Each row is a point. A path goes straight from each point to the next, and from the last back to the first. The post is the endless flat space through its rows: a point in 2 columns, a line in 3, a plane in 4, and so on, so that a path can go around it. How many times does the path go around the post? Going back the other way cancels.

Post (2 x 3)
[[  9  39 -10]
 [ 17 -18  20]]
Path (16 x 3)
[[  6  47  12]
 [ 25  48  10]
 [ 33  -2   1]
 [ 25 -15 -17]
 [ -3  12  -6]
 [ -9   0  15]
 [ -7  14  38]
 [-42  24 -23]
 [  6   7 -28]
 [ 40   0 -32]
 [ 47  63   3]
 [ 10  24  63]
 [-31 -31  59]
 [ -4  19  -7]
 [-18  -3 -23]
 [ -8   6  15]]
Times around: 0

Post (5 x 6)
[[ -8  -2 -15 -23 -16  38]
 [ 29 -27  48   1  -9   7]
 [-32  13 -27   8 -13   5]
 [ 17 -33  33   4  50 -47]
 [-12  31   7 -33  -3 -14]]
Path (19 x 6)
[[-16 -22 -16 -65  23   4]
 [-18 -35 -14  -8  46 -15]
 [-15  11  33 -10  -1  -2]
 [-11  13  -3   7   5  31]
 [ 12  27   9 -25  28 -25]
 [  9   2  21  45  16  35]
 [ 15  -9  88   2  -1 -27]
 [ 10 -13  55   8  45  14]
 [-24  51  26  12 -48   3]
 [ 12 -23  44  -2 -27  26]
 [-13 -22  -8 -40 -58   7]
 [ 23 -19 -14  -9   2 -49]
 [ 15  15 -14   3 -20   8]
 [ 15 -45  -6  22  15  37]
 [ 35 -25 -33 -27  25 -16]
 [  7 -73 -16  -2  -3 -20]
 [-21  -9   2  15 -46  20]
 [-25  -8   4   8 -30  48]
 [-28  18  22 -31   6  24]]
Times around: 0

Post (7 x 8)
[[ 35   5  16  28 -20  -3  14 -42]
 [-15 -13 -42 -12   2  22  39  34]
 [-14  -3  24  28 -23 -27  16  12]
 [ 15 -32 -31 -40   0  38 -21  11]
 [ 12  -4 -11   0  50   3  11  20]
 [ 31  29 -62 -60  38  23 -12  49]
 [ 26  -3   6  76 -12   0 -27 -22]]
Path (18 x 8)
[[ 58  30   9 -20   9 -29 -23  -7]
 [-16 -67  13 -45 -29   7  -4 -31]
 [ -4  -7   3  19  -2   5  29 -32]
 [-22   5 -12  -4  -9  16   5  54]
 [ 16 -12 -25   5 -37  37  80  26]
 [ 19 -20 -14   7 -10  -5 -14  16]
 [  5  -2 -63 -21 -24  25  21   7]
 [ 20  -5 -54  -2  43  10   3   0]
 [ 15  -4 -32   0   5   4  62   5]
 [ 47 -12 -21   9   3  56  16  21]
 [  2  23 -18  43  -4  18   2  22]
 [-34 -20  -8 -21 -28  23 -16   2]
 [ -5  -9  43 -49 -36   1 -14  16]
 [ 17  -3  28 -14 -17  14  26  35]
 [-10  21 -24  -9  15  15 -20  45]
 [  2  46 -29 -31 -31  22  19 -13]
 [ -9  29 -17  22  -3  27  35  37]
 [ 21 -36   0  -7 -14  13 -25  26]]
Times around: 1

Post (10 x 11)
[[ 13 -23  10 -22 -34 -11  20  13 -18  10 -37]
 [-44   6  17  23  19 -11 -40   3 -27 -44   5]
 [ 11   5 -11  48  -8  -7  23  -7 -11  67 -35]
 [-36  15  -8 -45 -19 -29  58   9  27   5  31]
 [-38  -7  34 -11  17  54 -35 -23  40  28  10]
 [ 37  27 -31  21   3  24 -38 -17  10  46  39]
 [ 17  14 -15   5 -10   7 -16  21 -16 -63  -6]
 [-28  33   8  -1  26  -7 -40  33  12  25  35]
 [ 37  -2   1  30  36 -22  25  -5 -19  -8 -20]
 [ 30  -5 -25   4  27   3 -17 -29 -23 -28 -48]]
Path (31 x 11)
[[-12  29 -26  43   4   1 -35  12   5 -19 -34]
 [ 27  27  -6   9  20 -39 -53 -24 -16  53 -25]
 [ 15  26  15 -29  36 -11  21  21  21  -2  28]
 [-11  15  -7 -31  27  26  16 -38  31  25  29]
 [  9  29  -2   2 -24  10  12   6  -3 -11 -32]
 [  0  29 -11 -41  -5  13 -19  -2  43  -9  -6]
 [ 21 -28  61  14  17  23   8  14  41  19 -23]
 [-24 -44  12 -91  15  43 -33 -41  53  -9 -49]
 [ 19 -11  22  -4  -5  36  12 -25  65 -20 -18]
 [ 20  -7  30  43  -2   9 -27  -6 -28  28 -54]
 [ 11  20   8  28  11  30 -18   2 -26  20 -59]
 [-38   1   1 -12  35 -25  21 -25  -8  33  18]
 [ 38  -4 -13 -30  -8   3  14  26  12  33  24]
 [ 32 -39 -14  33   7  -9   4 -56 -11  -8 -28]
 [  0  10  -3  -4 -14  -9 -31  -9   4  31  34]
 [ -3   4  13 -43   3  11   9  -7  20  -8 -17]
 [-11  10   4  55  -7  62  18 -47 -18  -6 -37]
 [  5 -24  25  39  11  46  13 -14 -17  36 -25]
 [-18 -37  11 -27  57 -29  31  12   4  37 -10]
 [ -3  -3  14  26  22 -14 -12   4  13   5  -7]
 [  8  11   0 -48  -3 -43   7   5  35  30 -11]
 [ 49  -2  -3  40  36 -25  64 -52  -8  20 -23]
 [ 30   9  13  21   5 -10  21  18 -41  54  -3]
 [ 28 -27  -7   5 -22  33   6  -3 -21  -9 -43]
 [ -3  -7   2  -6  35  31 -26  21  30  -4   7]
 [ -7   0 -11  29 -17 -35 -20  19 -18 -49  -5]
 [ 14  37 -41 -34  -9  -6 -29  -2  12 -28  -7]
 [ 13  22  47  38  55  31 -36 -15  -3  43 -18]
 [ 35  42 -20  26  29 -24   7  24 -18  31  35]
 [-35   3   1  -9   2   0  28  37  -7   9  17]
 [ 40 -20   6  -7  43  -8 -33   1   1  70  22]]
Times around: 4

Post (13 x 14)
[[ -3 -17   7 -11  -6 -27   4  18  18  -5 -28  -2 -10  38]
 [-42  35   6 -33  56  -4   7 -15  -7 -15   6 -13  -1  -1]
 [ 15   8  -3  45  -1  36  40  15  -2   9 -10  25  19  21]
 [ -9  -8   6  13   8   0 -31  52  22 -19   2  24  21  10]
 [ 29  14  43  -6  -1 -15 -21   4 -14   1  -4 -24   3 -24]
 [-12  16  38   5 -48  -9   7  21 -37  24  -9 -17  23  30]
 [-23 -31 -38   2   2  -8  35  10 -14 -18  25  -6  32  40]
 [ 33 -25  -1   4   9  36  -8  61 -30   9   8 -24 -26   1]
 [-56  10  14 -14 -28 -22  35 -45 -11  21  37   1 -40  15]
 [-29   7  -6  19  19  21  21  46   9 -38 -27  33 -10 -29]
 [-11   5 -30  32  36   1   4  18 -30 -35  -4  20   6  41]
 [ 17  14   7  36  35  -4  41  36 -26  28  -3  44  -3   4]
 [-22  45 -25 -54   3 -34 -12  -8 -16   7  15 -51 -12 -24]]
Path (28 x 14)
[[  0  20  18 -20  13 -45   2  -3  -6 -43   9  32  37  -3]
 [-43   2   9   8  -6   6  10  27 -42  -6 -31  17 -17  12]
 [-15 -47 -23  13  73  19  20  22  13  12   9  10   9  61]
 [-44   9  34 -11  50  -4  22  -4   3  13 -11   9 -57  45]
 [-67 -11   0 -22  45 -43  12  16  -8  16  28 -16 -30  56]
 [-31 -19  -3 -22  50  15  55 -32  47 -42  11  -9  -9   1]
 [-24   0  14 -10   1 -30 -19  28 -34  12  34  40 -19  57]
 [  4   4 -48 -11  26  13  64  42 -35 -56 -35 -19  -7  38]
 [-63  -6   0 -36  -4 -53   3  19  -6   2  24 -13 -15  47]
 [-24 -45 -34  14  40 -37 -18  45 -16  -3  44 -29  49  56]
 [-36  15  -5  -4   3   5  61  -6 -20  10 -14   5 -23 -26]
 [  9   5  -4   9 -30  -5  29 -42 -26 -15  -5 -10  14 -21]
 [ -3 -11 -25   3   3 -24  -2 -16 -52   9  -6 -27   2  17]
 [ 22  48 -37  20 -28  20  -2  14 -54  -8  -6  11  28 -17]
 [  6 -20 -45 -35  -8  50 -30  27   4  15  49  -5 -28 -11]
 [ 31  -1 -53  -5  20  28  34  10 -12   7 -52 -36 -26  24]
 [ -4  33  50   2 -11 -27   2   2  -9  28  20  -9  16 -35]
 [-19  19  25   4 -10   4   3  54  25  35  18   8 -15  71]
 [-20  18  16   0  -3  -5  22  35  19 -15 -21  52  27  37]
 [-10  41  -2  24  -1  12  10  16 -27  -6 -24  28   0  -8]
 [ 49  18 -17  14  21 -46  10 -13  -7 -25  -1  18  34  26]
 [  3  67   2  -3  43  39   8  24 -56 -62 -61  -2 -14  -4]
 [  7   3   7 -15  -5  -5 -38  24 -14  -3 -15  25 -23 -12]
 [ 17 -10  28  47 -41   9   3  54 -30  21 -31  12  54  15]
 [-22  -4  -4 -22  -8  15  30  37 -32  54  53 -59  20   2]
 [-36  11  19  13 -20  -3  -1  23  34   1 -19  12  -8  20]
 [-20   8   6  31  -6  32  20  22   8 -13  -9  -7  28  16]
 [-33   2   9  15  28   1  49  -5  13 -21  44  32   2  23]]
Times around: 2

Post (17 x 18)
[[  9  -5  -8  27   7  -6  47  24  -7  24 -23  18  12 -29 -10 -10   9 -48]
 [ 41 -25  34  64 -14  10 -25  37  14 -29   2  24 -11  13 -65  16  31   3]
 [  7  13  17   0  13   7  27 -68   8  -3  42  25   4  31  20  -4  12 -18]
 [  2  -7  -2   7   2  20  42 -41 -42  -6   2 -16  54  22  34 -31  35  29]
 [ 38   9  21  11 -43  59 -27  46  -8 -37  -8 -35  19 -30  -6 -43 -12  -1]
 [-11 -19  29 -12  35   8 -13  -1 -13  32 -66 -43  45 -17  10 -10   1  20]
 [  2  13 -30  41  11  10 -57  10   0   0   3   2 -44   5 -32   8  28 -24]
 [ 41 -49  10 -42  32   5  -6  39  10  14  44  17 -22 -45 -10  -5   3 -19]
 [-17  -8 -24 -25  -1   7  13  44  -2 -13  32 -26   2  47 -13   8  16   0]
 [-49 -32 -12 -19  33  23  32 -31  -2 -18 -14 -24  50  25  -7  12  23 -44]
 [ 24 -18 -20  22   0  13 -23  -8 -21  12   4   4  10  11 -32 -20 -16  13]
 [-17 -20  10  21  16  37 -29  -9  76   2   6  -8  19  18  30  33  18 -15]
 [ -8   6 -11  11 -17 -42 -42 -17   3 -18  27  24  10 -17  12   1   0  13]
 [-23 -18 -18  19 -16 -57 -11 -40  -2  61 -31  -2   8  -7 -27 -14  45   2]
 [ -8 -15   3  17  34 -26   7 -21  13  10  51 -54  21  -8  11  10 -12   8]
 [-16 -21 -17  66  23 -11 -11  22  43 -41 -37  13 -18  14 -51 -29  11 -31]
 [ -8  16 -13  32   7  11  -7 -53  13   3 -39  -7  13 -21 -14   6  10  29]]
Path (25 x 18)
[[-12   6 -15  33 -25 -28 -41 -40 -11  15 -30  32 -12   3  -8 -16  15   6]
 [ -6   8 -41  39 -27   7 -28   2  -9  11   3 -21  13  19  29  16  -6  38]
 [  6  18 -55 -15 -20  18 -33  -7 -17  33 -53  11 -20  11 -21 -30   1   2]
 [  3 -22  28  22  43  11  19 -34   1 -23  39 -50  37  81 -10  -3  41 -11]
 [ 28 -30 -14 -10  17   3  -7  -6 -13 100  30   1  32  44  -9 -31  19   0]
 [ 45  26  -8  62   7   4 -26 -51 -10 -22  11  18  28 -44 -20  51  22  17]
 [ 18 -15  -8  -2  45   2 -15 -13  -2  28 -12  -7  -1 -16  31 -11  27 -18]
 [  3   1 -12  -3 -24  -9  13  -7  35   1  20 -19  -9  26 -38 -59  50 -38]
 [ 17 -11 -19 -30  40  48 -14   6 -43 -10  28  -7   2 -15  17 -53  41  -5]
 [-49   9  13  15 -47 -21 -35   8  19  -3   5  47   3  -4 -23  29  10 -70]
 [-33   3 -20 -18  17 -15  41  -3  21   3 -13 -38  -4 -35  27   0   6  20]
 [-32 -15  -4  10  16  26  -3  11  17 -49 -44 -60  13 -20 -10 -31 -12   3]
 [-22 -22  27  30   5  -4  12 -18 -35  49 -12   1  55  28  -3 -11  -2   1]
 [  3 -32  19 -13 -27  41 -34 -14  36  -4  17  22  19  38 -58   5   4 -36]
 [ 26  10 -23  18  13   1  12 -10 -17  -6 -33  25  11 -45 -40 -15  24   7]
 [ 25 -54 -19  26   1   8 -57  29  55 -39  -8  23  13  28 -41  18  26  12]
 [ 39 -29  37  -9  26  42 -11 -41  15  10 -55  -8  15 -22  44 -40   8  38]
 [  8 -46  -6  23 -11 -15 -35  -5  33 -16 -43   1  12 -10 -15  -6  30  19]
 [ 32 -31 -39  21  53  11 -35  11   1 -15  -4  13  11 -50 -21  36  16 -48]
 [ 25 -25 -35 -15  -6  11 -48   3   2  17  15 -11  29  43 -48 -54   0  34]
 [  1   4  25  13   7 -14  -1  40 -29   9 -13 -26  34 -41 -36  21  -5  -8]
 [-28  -7  17  50   6 -34   0  11  46   9   1   8  24 -22 -32  25  21 -45]
 [ 17 -25  15 -39   1  -3 -45  23  -4  -4  33 -51  21 -22 -23 -23 -14  -1]
 [ 33  30   7   2  27  -3   0 -23 -34  37 -16 -36  33 -37  23  23  11 -44]
 [-19 -30 -41   8 -14 -16 -19   7  16 -34  -4 -27 -14  38 -31   8   8  13]]
Times around: 0

Post (17 x 18)
[[  5  47   0   5  10   7 -33 -25 -13 -26   8 -43 -38 -22  -2   2   9   7]
 [ 14  -5   8   2  -4   7   5  48   0  10 -41 -24   1  39 -13  13 -20  37]
 [  1 -19  28 -42   2 -44  11 -38   7 -25  18  13   0  -9 -57 -26  23  27]
 [ -5   0 -31   2 -20   4  -1  23 -31  -7  22   5  40 -40  35 -10  10 -24]
 [ -9 -13  45  19 -12  -7 -13  -7  29  -6   3 -16  -7  -8  17 -38 -35  14]
 [-21   5 -16   4   3  -7  19  38 -21  -4  -5   1   0  44 -22 -28 -16  40]
 [-14 -22 -54  -2  -3 -22  20  10 -11  29  -4   7  29 -22  65   1  38 -30]
 [ -7   3 -47 -15  -1 -27 -11  11  -8 -45   1 -19  20  14  16  11 -16 -32]
 [-58 -17  -7  12  -7   4  19  33  -3   2 -17 -22 -24   8 -14  -8 -16  -7]
 [ -8  -6  12  -7  10 -11 -14 -17 -22  -2  24 -43  -1  13 -23 -14   2  -4]
 [ 16 -16  47   7 -24 -28  38 -14   2 -11 -29  -1  23 -18  35 -40 -83  19]
 [-26  29  18   7 -10   1  12  22  15 -10  15 -46  -8 -14  27  -3 -28 -23]
 [  2  11   8   8  -6  27  16 -14   7 -33  26 -36 -41   0   2 -14 -16 -16]
 [  8   7   6  27  33  -4  -2 -24 -11 -21  51  14 -13  17 -31  48 -41 -28]
 [-34 -33  48 -23  -2  19  29 -14  30 -12  -4 -11  27  -4   9 -27 -20  23]
 [-49 -16  24  17 -30   1  22 -21 -26  20  25  24  -6  43  10  22   3 -12]
 [  8  -3 -53  27 -36 -12  41  -2 -35 -58  11 -29   2  11   0 -16  24  36]]
Path (29 x 18)
[[-48  -6  58 -29 -31  -1   1 -61 -25  -8  48 -19 -11 -12 -14   3 -14 -22]
 [ 60 -23 -16  13  35  15  16 -27   6  -8  39 -19 -11  10  -9  29 -41  10]
 [-61   6  25   4 -32  79  20  14  18 -13   9 -65  -5  46   7  -7 -46  -6]
 [ 27   1 -13  10   4  56  43  18  30  -4 -56 -31  -3  11  11 -20 -17   6]
 [ 25   9  -4  23  10  -7 -70  33  21 -41 -15  -4  14   0   4 -26  -9  -4]
 [ 34 -20  41 -15  27  36  -8 -43  -7 -28  48 -32   1   4 -24  -5  -1   7]
 [-13 -51 -17  34  -2   5 -26 -15  26 -28  34 -40 -29 -42  37  -7   5  10]
 [-44   8   2   4  11 -13 -25  -7 -11   0  44   6  27 -14 -49  14   4  20]
 [ -1  11   9  14 -24 -22  55   5   9  17  37  -8  31  33   9  -5   5  46]
 [-38  -1 -18 -11  46  20  17  17  15   7  22  29  23   2  12   7 -33   0]
 [-15 -19  -1 -21  -3 -27 -22  21 -72   1  41 -34  48 -38 -14 -28  -3 -17]
 [ 16  -8  29  19   1  37  13  -3  37 -41 -17 -60 -26 -42  44  -1  -6 -24]
 [-24  -9  38  21 -21  27   5   4   8  32 -10 -11  -5  36  28  26  -6 -44]
 [ 10 -15 -34 -41 -30  16  28  -3  17 -46 -27 -46  41  34 -15 -30  42  31]
 [-28   4  16   7 -27 -14  31  -2 -48  39  19 -49 -20 -11 -11 -33 -23  11]
 [-14  -6 -12   1  31  36  22 -17  37  26 -26 -35  -2  -4  25  35 -19   0]
 [ -1  32 -13  -2  11 -34  29  -1 -37 -20 -66  24   7  13 -42 -46 -35  60]
 [-21 -29  30   8  36   6  -4  29 -40  33  18   1  29   0 -47 -27 -30   4]
 [ 16  39  21  -5   4 -21 -63  23 -46 -31  14 -32   9 -11   1  13 -33   6]
 [-16 -62  -3  20 -12  34  20  24  28   6  -6 -53 -43  20  34   9 -17 -15]
 [-23  -5  25  34   4   4  58  25 -25  37  -6  -3 -18  -7  52 -15 -36 -25]
 [  4 -45 -58  -9  -9  -1  -4   6 -16 -39 -20  24  50  -8  20 -39  15 -15]
 [-28  31 -31  -8 -11  -3  31   0 -38 -20  -4 -18  28  13 -23 -55   5  47]
 [ 27 -21 -25   7 -32 -17 -51 -36 -38 -18  49 -26  21  -8  -3 -40  21  14]
 [-21 -29 -48   4  -6  10 -11 -25  -5 -56  17 -42 -36  -6  15  40  19 -20]
 [-27  -4  13 -14 -28 -21  -7  33 -24  -1   4   1 -35  24  -2  67   7 -36]
 [  6  30  71  33 -16 -32  10 -35 -29  -1  -6  -3  10  14  -8 -32 -16  78]
 [-55  70 -24 -44   0 -16 -26   8 -41  -6  -5   5  10  42 -49 -15  50  35]
 [ 30  38 -10  27 -37  37  35 -14  -7 -33   0 -23 -26 -56  30  25 -31   2]]
Times around: 1
